Each row of a before or after table is a point. One or more steps were done to the points. Then noise was added and the rows were shuffled. The steps act on how far a point lies along the listed directions, d1 being the first. Name the steps. A step turns or swaps two directions, mirrors them in a line or flattens them onto one, adds a multiple of one to another, or multiplies one. Angles are multiples of 10 degrees, from the lower direction toward the higher: turns from -170 to 170, lines from 10 to 170 but not 90. Use the fewest steps. Two steps may share a direction if one is a turn and the other turns, adds or multiplies; they go together, in the order done. Otherwise the lowest direction goes first.

Directions:
(1): [-8 46]
(2): [46  8]
Before:
[[ -3   8]
 [  9 -48]
 [-16  38]
 [-17  12]
 [ 18 -19]
 [-10 -19]
 [ 25 -28]
 [ 38 -28]
 [-11  -3]
 [ 22  -8]
 [ 14 -37]
 [-31  10]
 [ 25 -58]]
After (13 x 2):
[[ 10 -47]
 [ -3   6]
 [ 11 -37]
 [ -2 -19]
 [ 16 -59]
 [ 18 -32]
 [-14  14]
 [  8 -21]
 [ 12 -31]
 [ 11  -8]
 [ -8  12]
 [ -4  -2]
 [ -9  40]]
Steps: multiply d2 by 0.4

Directions:
(1): [ 26  20 -46]
(2): [-8 53 18]
(3): [49 -2 28]
Before:
[[ 40   8  17]
 [-15 -21  33]
 [ -9   0  11]
 [ 37 -29  -9]
 [-54 -21 -21]
 [ 50  -5   8]
 [-30  -6 -27]
 [-19 -17  -2]
 [ 32  -5 -12]
 [-54 -23 -26]]
After, 10 rows:
[[  2 -34 -24]
 [-17 -60 -17]
 [ -1  32 -24]
 [-27  33 -22]
 [-17 -58 -11]
 [  5  43  10]
 [ -6  51  -5]
 [-30 -15  41]
 [ -4  -9  15]
 [-17 -21   3]]
Steps: multiply d1 by 1.3; swap d2 and d3

Directions:
(1): [ 17  36   1  -7  56 -22]
(2): [  0  32 -22  58 -16  -9]
(3): [-28 -33 -45  11  34   3]
(4): [ 60 -35  -5  17   3 -10]
Before, 10 rows:
[[ 42 -25 -22  18  27   0]
 [ 19 -39  -6  -7   4  24]
 [  5  24 -27  55 -48   7]
 [-27   1 -22  37 -32  11]
 [ 10 -14  16 -46  16  -7]
 [-13  -7 -46  60 -50  14]
 [ 58 -18  20 -20  24 -23]
 [ 24 -31   9  -4  55  -3]
 [ 45  -8  21 -30  11 -17]
 [ -2   2   9 -15  36  -3]]
After (10 x 6):
[[ 21 -20  23 -26   1  -8]
 [ -4  23 -44  51  -7  -4]
 [  0 -38  11  -6  31  10]
 [ -6 -14   9 -12  16   4]
 [-12  15 -21  36  -2  -4]
 [  2 -21  14 -47   2  -5]
 [ 12  39 -26  51 -23  -2]
 [ 12 -17 -15  12  12   8]
 [  9 -22  -5 -13  18  20]
 [ 23  -9  18 -32 -11  -5]]
Steps: multiply d1 by 0; multiply d4 by 0.4

Directions:
(1): [-33 -35  -3 -22   5   6   7  60]
(2): [ 56 -10 -35  11 -10  23 -20  28]
(3): [-15 -21  10 -28 -20  25 -58 -24]
Before:
[[ 22  -5 -23   4  -8  19 -26  -9]
 [ 23  20  -1   2 -10  10 -35 -46]
 [ 20 -21 -10  -7 -13  15  -6  29]
 [ 22   5  -7  13   7 -14  17 -16]
 [ -6   5  -4  -3   4   4   4   1]
 [  2 -11  25 -26 -14  18 -60 -34]
 [ -6  -3  -7   9  12   3  18  17]
 [ 22 -23  -4   3  -9  27 -30   9]
 [ -9  -6   6 -13  12  -6   5  19]
 [-11 -18  -1 -21 -10  16 -13   5]
 [ 11  12  14  10   2  13 -21 -36]
 [ 25   0  -3  12  -6  16 -18   1]
 [ -3   2   3  10   9  -7   3   1]
 [ 15 -16 -22  -2  -2   1  -4  35]]
After (14 x 8):
[[ -5  -2   6   2   5  -1 -10  -6]
 [ 41  35 -13  26   5  -8  12 -20]
 [ 17 -21  -9  -5  -9   9   5  35]
 [ 15 -10  -2  -4  -7   2 -20 -29]
 [ 32  28   5  27  20 -30  50  11]
 [ 30 -11 -10  20   7   8  15  32]
 [ -4  -1  -4   0   5  -5  31  20]
 [ 23  22   6  25  13   1  10 -18]
 [ 28   2  -7  18   0  11  -4  11]
 [ -8   4  -2  -5   2   5   2  -1]
 [-17 -14  -1  -6   3  16 -12   3]
 [  6 -23 -18  -8  -6   5 -12  32]
 [ 28   3 -30  18   3   7   6   9]
 [-14  -8   9 -16  10  -3  -4  13]]
Steps: turn d1 and d2 by -10 degrees; multiply d3 by -1

Directions:
(1): [ 10  14  15   1  49 -45  33  16 -16  17  -8]
(2): [ 33 -13   4  22 -24  -5  20  31 -13 -13  54]
(3): [ 23  20  16  18 -33 -29 -33  31  14   5 -36]
(4): [ -7 -60  33 -30 -20 -13  10   5 -16   3 -20]
(5): [-12 -22 -26  -9  26  16 -25  57   8  27   6]
(6): [-37   5 -49   5 -35 -29  25   6 -17  11  -7]
Before (8 x 11):
[[-11   1  12  -8  -3 -15   7 -23 -15  -9 -17]
 [-11  -2   6 -13   9  -6  17 -26 -11  -3  -3]
 [ -7  60 -34  23  20  10   2 -16   5   1  10]
 [ -4  -2  -1  -1 -16  -1  15 -27  -6 -14   8]
 [-16  -4  -1  -3 -23 -14  26 -17  -9  -4  -9]
 [ 10  20   1  10   1  -6   7 -13  -1  -2   1]
 [ -9  -5   3 -11   1   2   1  -6   7  -1 -13]
 [  0 -12   6  -4   9  -9  14   9  -3   1   0]]
After (8 x 11):
[[ 10  -4  24   0  -7 -11   9 -11 -18 -16   4]
 [ 11   4   2   7   9  -7  10  15   0   1   5]
 [ 21   1  28   5   1   7  10 -14   4 -15  13]
 [ 19   9  18   6 -12   1  -4 -21   7 -17   2]
 [-22   5  18 -23  24   5 -17 -29   6  13 -53]
 [ 21   1  28   2  -8 -15   3  -2  -5  -7  -4]
 [  2 -13   9  -6  -9  -1   7   7   3  -4   1]
 [  0  10   4  -1   4  -6   8 -22  -2   3 -12]]
Steps: turn d2 and d4 by -90 degrees; turn d3 and d6 by 150 degrees

Directions:
(1): [ 37  26 -38 -21  51   6   0 -25 -12  39  -4 -19]
(2): [-25 -36 -23   9  38 -13 -58  11  37  -4   0 -12]
(3): [ 60 -15   8 -24  -4   2 -23  25 -16 -50 -16 -25]
Before:
[[-12  -2   3  -1   6   0  -7  -3   3   3   2   7]
 [ -8   0  -2   2  -3  -1   1   1   5   0  -3   5]
 [ -9  -9  -2   7  -5  -6 -10  11  10  -5   4   2]
 [ -1  -7   1  -4   2   0 -12   3  -3  -3   1  -1]
 [  3  14 -19  -6  24   1   9 -14  -1  24   6  -5]
 [ -2  -8   0   2  -5   0   2   2   6   0   2   0]
 [ 11  -1   0  -7   2   1  -7   0  -9  -9  -6  -1]
 [ -2  16 -19  -7  24   2  -5 -12   6  25   3 -11]
 [ -4   1  -4   0   9   3  -3   4  -3   4   1  -9]
 [-10   0   1   6 -11   2   4   0   0   3  -1   7]
 [  3  21 -22  -6  28   4  10 -25  -8  41   3  -6]
 [ 10  -8   0  -2   2  -1   3   6   1 -11  -6  -4]
 [ 18  -3  -9  -4  12   6  -6   1  -7  -2  -6  -2]
 [-24 -20   8  14  -9  -5  -9  12  15 -23   1   4]]
After, 14 rows:
[[-29  28  11  10 -22   5  35 -14  -3  25  11  15]
 [-14   6  -9   2   6  -1   4  -6   7  11  -2   7]
 [ 36  -8   8  -9 -12   9  -2  14 -17 -27 -11  -3]
 [  2  -5  -5  -1   3   3   0  -2   5   8   3  -2]
 [-24   1 -10  10   2   0  -2  -8   7  19   3   8]
 [-61  21  19  26 -34   3  48 -22  -2  38  17  32]
 [  6   2 -25  -4  35  -1  -9 -10   5  12  -3 -10]
 [ 16   0   1 -12   4   2  -8   2 -12  -5  -3  -6]
 [  7   4 -15  -2  13  -2  -3   1   0  13   3  -5]
 [ -3   6   3  -1   0   6   7   3  -8   4   1  -5]
 [-34  17  12  14 -20   3  38 -12  -1  20  15  21]
 [ 32  -8   7 -15  -4   0 -14  12 -16 -30 -11  -8]
 [-16   9   0   0   9   3   5 -13  -1  19   5  11]
 [ 32 -12   2 -12   2  -1  -5  13  -5 -26 -10 -15]]
Steps: turn d1 and d2 by -120 degrees; multiply d3 by 3

Directions:
(1): [  2   0 -16   5 -16  22  10  11   7 -21 -22 -60 -11 -29]
(2): [-22   8   9 -12  33  17  10  40  -3 -26  14  23   3 -38]
(3): [ -1  10 -32   1 -28 -12  37  43   1  29 -12  19 -13   5]
Before (11 x 14):
[[  4  -6  10  -6  11  10 -10 -11  -1 -23  10  -8   8  -9]
 [-16  -2  22  -9  19   5   4  16  -5  -5  17  28   3 -10]
 [-15  15   1 -14   5  -1  16  33  -7  13  12  54   8   2]
 [ -7   0 -17  -2 -13  24   1   6   4 -14 -21 -60 -10 -37]
 [-10  -6  15  -7  21   5  -9   8   5 -12  19  17   0  -2]
 [ 13   6  -4  -5  -6  -6 -14  -5  -5  15   0  13  -1  12]
 [ 16 -11 -10   3 -23  -8   6 -19  -3  20 -10  -4  -2  27]
 [ -1   3  -1   9  12  21   2  20   2 -24  11 -23  10 -32]
 [  5  -3  -7   3  -2   1  -8 -21  -6  -6  -7 -24  -2  -7]
 [  9  16 -11   0 -20 -18  10  -8  10  23  -1  10  -6  36]
 [ -4  -7  22   3  25   3   0  -1  -4 -18  16   2   7 -16]]
After (11 x 14):
[[  6   4 -22  15 -14   4  19  32   4   6   0 -10   1 -10]
 [ -6   3  -2  -2  11   7  -2  -2  -7 -16   1  -5   0 -24]
 [  6   6  20  -4  12  -2 -18 -39   8  -8  11  -7   4  24]
 [  3 -13  20  -4  13  11 -16 -31  -4 -16   6 -10  10   3]
 [ -7   0  -5   2   1  -8  29  27  -5   7   6  15  -4  -9]
 [  1   1 -10  -8   1   6  14  22  -3 -11   6  10   1 -13]
 [ -8  -2  -9  -3  -5  -5  12  26   7  10   7  19 -10  10]
 [ 11   1   5  -8   9   2 -22  -8  -6   1   5  10   0   5]
 [  8   8  -9  -2 -30 -15   5 -10  -3  38  -7  19   4  39]
 [-10   4 -16  -3 -11  16   1   9   1  -3 -16 -40  -7 -30]
 [ -6   2  -5  -1 -16  -9  21  20  -4  25   1  22  -5  11]]
Steps: multiply d1 by 0.7; turn d2 and d3 by 100 degrees

Directions:
(1): [-57 -47  60   9  24   1  24 -10 -26 -29 -11  19 -17 -51 -10   1  -9  19
   6 -14]
(2): [ -6   7 -22  45  33  12  31 -33 -13   1 -14  21  30  22  50  -9  17  56
   2  44]
Before:
[[  2  -3   5  28  18   6  25  -5 -13 -16  -3  12   8   1  19 -10   2  23
    9  20]
 [ 29  32 -28 -18 -14  -3 -18  16  17  26   8 -22  -9  19 -15   0  -3 -24
    3   3]
 [  4   9 -23   0 -14  -2  -8  -1   5  11   6  -2   6  26   7  -4   1   3
   -1   3]
 [ 13  16 -15 -14 -19   1  -7   3  -2   9  11 -12  -6   7 -21   1   3 -11
    1  -6]
 [-26 -19  41  -6   8  -9   5  -1  -5 -12   1   9 -21 -28 -19   2 -13   3
   -5 -18]
 [ -6  -9   8  -4  -5 -11  -7   3  -4   0   0  -3  -9  -8 -26   1  -5   1
   -5 -18]
 [-31 -41  44 -22 -15 -18  -8  20 -19  -4   5  -5 -24 -47 -56  -1 -26 -31
   -1 -41]
 [ -9  -7  -3  12  20   4   5  -8 -18  -5  -9  10   7   5  11  -3  -1  14
    2  11]]
After (8 x 20):
[[ 16  20 -23  -6 -14   3  -4  -3  -2  10  10  -9   1  16  -9   1   7   0
    1   2]
 [-11 -10  32 -22  -5 -11  -8  11   5  -4   7  -1 -26 -20 -31   6 -15 -18
   -8 -27]
 [ 29  38 -41   1   1   0  -9   3  14  28   2 -15   3  33   8  -5   4  -3
    7  23]
 [-11 -16  24  22  17   4  23   0 -17 -22  -3  13  -2 -15   5 -11  -5  15
   10   7]
 [  2  -2  -2  -8 -13 -11 -13   5   1   6   3  -4  -8  -3 -26   0  -3  -2
   -7 -16]
 [ -5   7 -20  10  -4   0   1  -9   3  10   2   4   9  24  15  -5   4  15
   -3  10]
 [-18 -14   9   7  21   3   3  -5 -20 -10 -10   8  -1  -6   2  -2  -7   8
    4   4]
 [  7 -12  11 -35 -32 -22 -29  33   1  14  16 -21 -18 -15 -61  -1 -22 -54
   -8 -45]]
Steps: turn d1 and d2 by -40 degrees
